Each point is reached from the start by the listed moves, each made once or not at all, plus a little noise. Say if it took an odd or an even number of moves. Then give how often each move was made.
In the rows, 128 means zero.

Moves:
(1): [142 163  81  77 107]
(2): [118 131 109  99 132]
(3): [117 136 154 168 149]
Start: [134 137 121 109 165]
Points:
[135 174  53  26 149] -> even (1, 1, 0)
[132 135 125 107 166] -> even (0, 0, 0)
[128 182  82  66 172] -> odd (1, 1, 1)

Moves:
(1): [160 155 122 146 144 135 108 125 119  96 117 117]
(2): [115 142 145 146 139 131 125 124 137 150  97 121]
(3): [152 106 139 130  97 129 104 130 111 114 115 121]
(4): [122 104 142 143 153 144 132 120 127 149 123 132]
(5): [126 129 111 118 141 102  98 114 137 104 139 139]
(6): [124 140 147 130 128 144 127 124 125 139 118 147]
(7): [151 130 139 134 135 109 137 123 141 123 118 125]
(8): [163 122 116 132  94 143 112 146 136 109 100 149]
(9): [131 115 129 128 113 144 138 119 138 150 146 119]
(10): [136 137 120 123 120 126 124 134 116 141 128 142]
(11): [128 123 136 132 127 138 134 143 134 147 148 134]
Start: [132 123 148 117 130 130 122 143 108 113 126 119]
Points:
[249 108 160 157 104 149  71 153  90  77  59 136] -> even (1, 0, 1, 1, 0, 0, 1, 1, 0, 1, 0)
[204 110 193 177 101 205  72 135 106 124  48 128] -> odd (1, 1, 1, 1, 0, 1, 0, 1, 1, 0, 0)
[238 140 173 157  87 151  48 145 122 105  73 152] -> even (1, 1, 1, 0, 1, 1, 1, 1, 1, 1, 1)
[159  73 148 120 114 136  77 120  97 131 138 132] -> odd (0, 0, 1, 1, 1, 0, 0, 0, 1, 1, 0)
[148 130 197 138 101 159  96 160  92 164  93 143] -> odd (0, 1, 1, 0, 0, 1, 0, 0, 0, 1, 1)
[242 136 172 149  88 150  70 152 101  53  54 137] -> odd (1, 0, 1, 0, 0, 1, 1, 1, 0, 0, 0)
[143 114 195 139  96 167 104 129 107 154  90 116] -> even (0, 1, 1, 0, 0, 1, 0, 0, 1, 0, 0)

Moves:
(1): [111 113 134 127 148 114 125 129 147 116 118 135 135  66 144 100 127 152
 165 114 117 110 147 147 141 132]
(2): [119 166 131 135 136 137 135 123 111 115 152 118 116 133 135 141 132 120
 124 121 129 112 134 137 132 132]
(3): [125 136 127 138 115 138 122 140 131 111 117 117 119 107 125 112  98 160
 134 148 115 159 170 119 114 121]
(4): [139 121 125 141 127 142 122 133 134 138 126 130 130 108 102 128 120 140
 134 109 145 140 120 131 123  99]
(5): [118 125 128 138 128 147 120 148 100 113 133 161 146 165 155 143 123 115
 133 121 144 139 129 112 127 121]
(6): [124 108 112 133 131 134 140 110 123 133 125 135 125 120 125 130 113 129
 109 134 127 121 124 144 129 134]
(7): [126 135 141 131 140 138 138 128 115 131 125 132 124 128 119 110 134 128
 130 123 123 115 127 123 104 139]
(8): [136 129 115 138 146 122 146 137 120 125 131 119  99 138 132 132 141 118
 133 122 127 115 140 125 125 140]
(9): [146 135 115 113 121 129 135 137 118 119 120 142 100 141 130 134 128 121
 144 137 117 129 111 146 140 135]
(10): [110 129 127 127 111 135 132 143 123 145 117 121 115 122 135 140 134 136
 112 113 125 128 130 120 129 123]
(11): [121 134 121 135 140 132 128 120 138 151 157 128 114 147 135 138 119 152
 117 117 124 138  90  99 110 151]
(12): [113 128 155 155 103 155 110 116 124 128 128 118 124 126 129 124 159 148
 156 146 154 133 149 128 119 129]
(13): [128 134 121 135 156 125 124 141 130 114 118 123 141 108 132 124 158 100
 122 141 106 134 139 157 132 117]
(14): [143 121 142 145 120 130 131 114 130 127 136 146 128 118 142 122 129 122
 118 127 109 129 123 122 140 112]
(15): [116 154 124 149 127 131 107 121 155 139 119 132 103 146 135 108 115 117
 122 115 137 106 132 124 129 143]
(16): [153 133 138 143 135 145 117 140 124 125 120 121 137 136 140 135 140 151
 123 124 143 127 134 127 120 140]
(17): [124 131 136 142 131 134 110 117 113 139 116 112 118 137 136 128 124 132
 140 129 140 146 127 125 131 115]
(18): [138 132 127 130 131 135 127 163  99 141 131 131 140 135 135 122 119 144
 129 146 129 131 108 127 138 141]
(19): [125 134 142 122 137 137 136 136 133 143 124 121 133 128 130 138 123 126
 130 126 117 119 144 131 136 125]
(20): [121 130 131 144 141 120 147 125 140 122 126 128 123 124 113 138 112 125
 121 140 128 107 117 111 135 132]
(21): [126 142 117 129 144 139 150 133 143 139 115 126 133 110 140 126 134 127
 133 141 133 111 120 110 104 127]
(22): [141 122 124 125 127 136 151 129 124 126 129 121 139 137 140 134 116 124
 134 128 123 136 122 131 121 145]
(23): [109 127 122 127 132 144 146 120 148 135 122 125 126 125 114 111 136 129
 120 119 133 137 123 117 148 130]
(24): [128 124 141 121 123 141 126 145 123 122 134 107 126 131 141 113 126 131
 127 128 146 123 117 121 118 118]
Start: [123 153 111 120 109 110 133 130 127 129 132 100 109  88 148 119 113 128
 129 124 130 114 121 132 158 101]
Points:
[141 153 113 173 174 181 149 162 114 197 134  79 117  48 190 109  96 155
 112 144 126 123  52 118 138  60] -> even (0, 0, 0, 1, 0, 1, 0, 0, 0, 0, 1, 0, 1, 1, 0, 0, 1, 1, 1, 0, 1, 0, 0, 1)
[105 186 122 199 184 163 178 151 102  86 137 100  75 104 216  92  86 128
 139  85 167  15 140 122 131 169] -> odd (1, 1, 0, 0, 1, 1, 1, 1, 0, 0, 0, 0, 0, 0, 1, 1, 0, 0, 0, 1, 0, 1, 0, 1)
[119 227  64 200 200 211 203 188 140 207 126  59  69  89 186 132 120 144
  76  92 136  79  87 117 144 157] -> even (0, 1, 0, 1, 0, 1, 0, 1, 0, 1, 1, 0, 1, 0, 1, 1, 0, 1, 1, 0, 1, 1, 1, 0)
[153 153 162 207 141 241 170 182  36 157 118  88 117 131 248 111 128 161
 160 160 181  95 121  95 108 128] -> odd (0, 0, 0, 0, 1, 1, 1, 1, 0, 0, 0, 1, 0, 1, 0, 1, 1, 1, 1, 0, 1, 1, 0, 1)
[124 165 146 228 158 183 106 176 140 138 127  69  68  32 232  51 114 214
 151 148 114  95 175 136 147 140] -> odd (1, 0, 1, 0, 0, 1, 0, 1, 0, 0, 1, 1, 1, 1, 1, 1, 0, 1, 1, 0, 0, 0, 0, 1)
[128 195 132 167 144 187 177 203 176 142  59  68  63   7 181  71  59 202
 174 109 132  63 150 111 108 116] -> odd (1, 0, 1, 1, 0, 0, 1, 0, 1, 1, 0, 0, 0, 0, 1, 1, 0, 0, 1, 1, 1, 1, 0, 1)

Moves:
(1): [127 121 141 128 137  88 133 124 150 107 117 141 140 110 150 116 133 126
 128 129 121 145 117 128 132 139]
(2): [103 142 127 134 121 112 138 118 140 129 123 163 121 128 129 136 136 151
 123 125 156 116 122 107 121 147]
(3): [137 117 141 108 127 126 132 116 128 129 120 118 134 133 128 128 132 123
 154 133 122 121 127 136 133 134]
(4): [138 134 141 112 158 128 116 125 122 107 133 137 121 131 124 137 121 141
 104 131 130 126 134 134 139 124]
(5): [139 145 121 139 125 134 126 109 131 131 119 126 133 147 123 127 131 138
 152 138 115 126 133 124 116 120]
(6): [124 134 135 133 129 135 121 139 143 144 126 139 123 128 108 135 120 120
 122 136 123 125 138 136 117 137]
(7): [119 129 135 137 132 150 126 109 132 114 139 133 122 135 116 110 140 123
 130 139 115 125 115 136 112 121]
(8): [124 124 127 142 126 138 129 120 123 120 135 120 120 134 135 137 117 125
 119 144 105 142 115 140 106 132]
(9): [143 137 112 135 126 126 104 126 126 135 126 129 110 138 126 130 139 120
 139 142 138 125 138 124 137 128]
(10): [112 139 119 124 118 123 114 131 134 138 122 131 120 135 128 116 111 120
 121 113 125 119 131 116 135 131]
(11): [117 127 137 120 141 118 127 128 146 121 137 114 135 119 129 145 127 130
 135 132 131 125 140 145 142 121]
(12): [136 124 134 127 141 142 128 135 128 131 136 123 123 126 133 132 124 133
 117 126 127 122 132 108 136 127]
(13): [135 124 134 127 118 125 130 115 125 130 119 110 131 126 124 126 136 119
 124 127 118 133 136 122 137 128]
(14): [136 146 131 129 104 136 128 116 130 114 120 118 143 111 116 121 132 128
 145 151 123 123 119 126 118 129]
(15): [117 127 134 136 104 132 122 138 134 125 117 139 118 126 134 128 124 135
 139 118 139 130 129 121 130 135]
(16): [126 136 139 130 126 138 121 105 122 114 140 133 138 136 127 114 126 123
 128 135 140 106 145 120 116 133]
(17): [116 134 134 126 114 107 140 130 136 137 136 134 113 136 129 123 114 112
 113 132 131 119 124 127 123 108]
(18): [143 150 139 137 134 143 125 132 117 128 144 143 126 117  98 136 137 138
 131 104 138 152 130 120 115 143]
(19): [119 107 125 124 138 123 110 111 113 139 141 120 122 114 137 125 123 130
 119 139 125 120 141 128 125 111]
(20): [115 141 131 128 133 121 138 130 139 130 107 124 103 118 129 139 120 131
 110 104 127 111 129 133 134 132]
(21): [125 137 122 139 131 140 137 131 105 138 114 126 126 116 134 130 121 125
 133 130 136 129 120 112 140 128]
(22): [130 137 126 129 128 137 133 136 128 116 125 132 125 118 137 152 112 115
 136 109  80 116 118 145 153 133]
(23): [120 112 130 139 137 126 111 118 142 127 114 141 137 143 134 157 117 111
 127 136 132 102 120 122 121 109]
(24): [129 126 140 117 135 112 125 140 124 135 137 121 134 124 129 132 142 132
 127 134 129 125 129 133 129 122]
Start: [131 146 139 121 140 163 137 125 129 137 119 156 144  96 130 129 131 125
 124 140 129 128 127 125 133 125]
Points:
[ 94 147 190 122 165 126  87  66 154 102  88 151  79  79 194 188  52  69
  91 144  77  46 151 114 197 102] -> odd (1, 0, 1, 1, 0, 0, 0, 1, 1, 1, 1, 1, 1, 0, 1, 1, 1, 0, 1, 1, 1, 1, 1, 0)
[ 99 216 135 177 132 190 118  77 129 145  99 170  83  72 113 166 128 125
 142 193  59  78 107 133 105 129] -> even (0, 1, 0, 0, 1, 1, 1, 1, 1, 0, 0, 0, 0, 1, 0, 0, 0, 0, 1, 1, 1, 1, 0, 1)
[ 74 165 215 137 162 141  80  62 176 117 135 249 104  94 106 123 101 115
  55 139 158  76 152  59 100 129] -> even (1, 1, 0, 1, 0, 1, 1, 0, 0, 1, 0, 1, 1, 0, 1, 1, 1, 1, 1, 0, 0, 0, 1, 0)
[ 92 207 158 153 165 185  50  46 155  98 134 234 105 118 109 185 111 134
 143 137 130  56 161 107 132 119] -> odd (0, 1, 0, 1, 1, 0, 1, 0, 1, 1, 1, 0, 0, 0, 1, 1, 0, 1, 1, 0, 0, 1, 1, 0)
[ 44 179 169 164 156 103  89  77 208 139 124 221  72  88 108 169 106  92
  76 152 133  91 125 126  89 115] -> odd (1, 1, 0, 0, 0, 1, 1, 1, 1, 1, 1, 0, 0, 0, 0, 0, 1, 1, 1, 1, 0, 0, 1, 0)
[133 221 164 126 154 157 125  94 109 144 107 189 131  98  89 141 144 167
 114 120 153 132 139  68 138 141] -> even (0, 1, 0, 1, 1, 0, 0, 0, 0, 1, 0, 0, 1, 0, 0, 0, 0, 1, 0, 0, 1, 0, 0, 1)
[ 94 194 183 140 172 157 100  63 178 122 136 181 127  66  98 105 118 123
 118 135 105  98 165 132  97 132] -> even (1, 0, 0, 0, 1, 1, 1, 0, 0, 1, 1, 0, 0, 0, 0, 1, 0, 1, 1, 1, 0, 0, 0, 0)
